Each row of a before or after table is a point. The points were changed in one or more steps. Then noise was added and the rows were shuffled. The steps act on columns, c1 being the first. Write out the steps. A step turns or swaps two columns, mirrors them in a line or flattens them onto one, adds a multiple of one to another, or multiplies or shifts one. Angles are multiples of 10 degrees, from the lower column toward the higher: turns from -170 to 170, lines from 10 to 170 but not 90. Use the fewest steps. Two steps may share a column if one is a turn and the other turns, adds or multiplies; they go together, in the order done. Otherwise the lowest column goes first.
(in the rows, 128 means zero)

Before:
[[164,152,94],
[158,124,192],
[154,116,138],
[171,25,135],
[92,179,189],
[110,117,162],
[114,70,86],
[94,173,127],
[188,104,146]]
After:
[[120,179,71],
[126,98,119],
[109,54,161],
[116,118,172],
[137,119,115],
[157,118,109],
[144,63,115],
[146,138,17],
[150,149,154]]
Steps: multiply c1 by 0.4; turn c2 and c3 by 100 degrees

Before:
[[147,166,124,61],
[81,89,161,59],
[136,109,121,72],
[170,107,142,109],
[187,87,94,139],
[128,109,103,100],
[106,161,147,167],
[117,101,54,177],
[135,64,105,173],
[175,81,152,124]]
After:
[[100,110,94,128],
[173,64,74,134],
[108,109,131,169],
[124,81,128,175],
[59,90,143,81],
[62,166,144,148],
[168,160,163,106],
[72,110,111,136],
[139,86,74,187],
[176,101,41,117]]
Steps: swap c1 and c4; add 0.5 times c2 to c3

Before:
[[137,63,150,120,85,134],
[182,77,190,146,170,189],
[137,127,79,207,83,135],
[106,77,144,124,120,130],
[75,147,111,123,72,110],
[106,126,87,71,86,111],
[82,126,92,111,91,64],
[99,64,105,81,106,68],
[165,131,148,163,97,123]]
After:
[[118,86,167,162,151,174],
[133,96,59,70,92,162],
[63,93,146,119,98,185],
[62,157,200,146,174,239],
[77,123,82,82,74,117],
[88,133,142,124,88,180],
[165,90,109,122,69,160],
[126,82,117,206,120,184],
[140,109,84,112,74,113]]
Steps: turn c1 and c2 by -110 degrees; turn c2 and c5 by -70 degrees; add 0.5 times c4 to c3; shift c6 by 50

Before:
[[71,114,148,117,154,134,145,74],
[99,166,125,149,102,109,156,93],
[134,108,228,183,154,198,91,123],
[152,157,122,111,188,172,102,108],
[91,87,92,184,187,37,74,136],
[130,54,102,138,186,237,158,128],
[134,102,152,99,155,194,170,146],
[179,96,132,136,112,106,112,102],
[130,113,131,95,114,171,79,126]]
After:
[[139,112,128,97,113,172,106,170],
[74,83,101,167,187,46,96,170],
[162,156,125,96,189,168,132,162],
[144,106,197,173,156,196,111,163],
[148,103,144,94,152,194,135,84],
[97,169,125,158,100,114,172,121],
[151,54,110,123,185,234,145,102],
[176,99,130,141,108,97,143,156],
[72,116,143,107,154,143,185,140]]
Steps: turn c1 and c6 by -10 degrees; multiply c3 by 0.7; add -0.3 times c5 to c4; mirror c7 and c8 in the line at 150 degrees

Before:
[[124,139,187,95,123,118,135,166,221],
[67,131,48,98,172,107,176,175,126],
[130,132,177,145,128,34,164,186,114],
[108,97,88,122,104,141,120,68,132],
[135,109,52,93,126,82,137,174,113],
[145,102,177,101,137,129,180,39,137],
[96,225,34,132,166,130,15,159,151],
[128,162,160,110,96,131,192,162,109],
[120,145,178,116,129,107,187,141,125],
[92,105,180,108,108,136,104,115,155],
[144,131,188,109,147,147,141,186,114],
[130,129,145,156,135,155,152,172,165]]
After:
[[31,105,78,104,57,141,109,152,102],
[84,132,59,139,98,105,108,81,125],
[71,127,104,151,83,129,156,87,83],
[74,107,196,137,77,153,92,70,169],
[46,97,179,120,54,120,122,179,116],
[59,146,76,186,78,141,116,123,147],
[70,134,73,163,76,190,146,79,200],
[64,140,64,133,73,195,99,103,66],
[37,226,218,14,117,142,131,80,110],
[6,131,198,174,122,143,97,66,145],
[83,102,94,180,87,133,102,223,121],
[69,163,90,192,45,114,108,100,141]]
Steps: shift c1 by -60; turn c3 and c8 by 170 degrees; swap c4 and c7; shift c5 by -50; turn c6 and c9 by -140 degrees

Before:
[[169,82,86,112,106,122,82,93,111,122,166,163],
[67,114,160,160,149,96,142,191,152,48,129,98],
[38,125,146,187,137,145,160,181,209,76,132,127],
[152,97,122,114,111,89,67,126,131,182,150,146],
[129,159,168,110,151,152,169,109,204,124,111,68],
[111,147,178,96,157,128,138,71,178,130,83,137],
[124,73,150,102,111,122,145,92,124,163,164,144],
[121,113,97,71,73,111,106,113,111,151,146,150],
[98,92,121,144,130,69,161,171,200,82,122,134]]
After:
[[130,157,170,108,105,172,167,138,197,124,142,213],
[165,102,119,114,156,52,93,111,138,173,126,93],
[159,78,167,101,151,119,167,55,129,163,139,83],
[57,113,159,158,93,60,107,143,145,44,126,185],
[85,93,116,141,123,11,137,130,202,84,130,124],
[138,149,168,93,69,129,143,83,176,139,139,163],
[25,133,146,193,109,177,136,122,208,86,123,145],
[198,86,94,103,154,119,77,90,107,123,119,71],
[130,116,103,65,237,91,111,98,106,151,125,49]]
Steps: add 0.7 times c2 to c8; turn c1 and c8 by 30 degrees; flatten c3 and c11 onto the line at 10 degrees; multiply c5 by 2.5; turn c5 and c12 by 150 degrees; multiply c6 by 2; add 0.5 times c10 to c7

Before:
[[134,111,136,65,156,130,148,142,100,115,66,144,121,98],
[93,116,142,78,151,128,153,147,131,111,141,165,117,107],
[97,121,129,82,120,130,115,137,87,157,156,130,117,83],
[125,140,93,102,150,61,51,109,121,130,181,123,150,164],
[119,133,111,188,152,184,102,75,156,146,80,73,86,110],
[93,108,128,72,153,156,117,158,112,155,116,172,89,137],
[135,90,94,75,154,65,97,153,176,144,121,121,166,148],
[155,142,82,180,138,170,114,127,164,136,111,67,63,148],
[145,145,71,127,134,40,62,150,206,144,120,137,109,159],
[142,88,125,124,108,55,96,136,179,122,120,116,89,170]]
After:
[[99,159,150,108,169,64,188,110,122,72,83,125,54,132],
[79,176,146,124,118,42,166,150,164,77,129,138,66,124],
[124,144,142,186,74,179,135,80,134,100,129,74,208,100],
[135,75,121,64,62,125,124,144,113,153,137,148,154,149],
[164,92,158,87,127,135,118,149,132,159,96,161,154,145],
[100,7,143,80,105,71,133,158,139,100,112,117,39,150],
[145,64,155,81,103,149,123,157,123,103,107,176,169,86],
[117,3,112,126,126,60,156,135,146,106,152,116,103,95],
[147,106,160,81,158,133,120,132,105,98,121,129,160,165],
[69,171,124,186,109,178,137,127,147,110,132,69,196,58]]
Steps: turn c1 and c3 by -120 degrees; multiply c2 by 3; turn c5 and c11 by -120 degrees; add -0.7 times c6 to c13; turn c13 and c14 by 150 degrees; turn c7 and c10 by 140 degrees; multiply c9 by 0.4
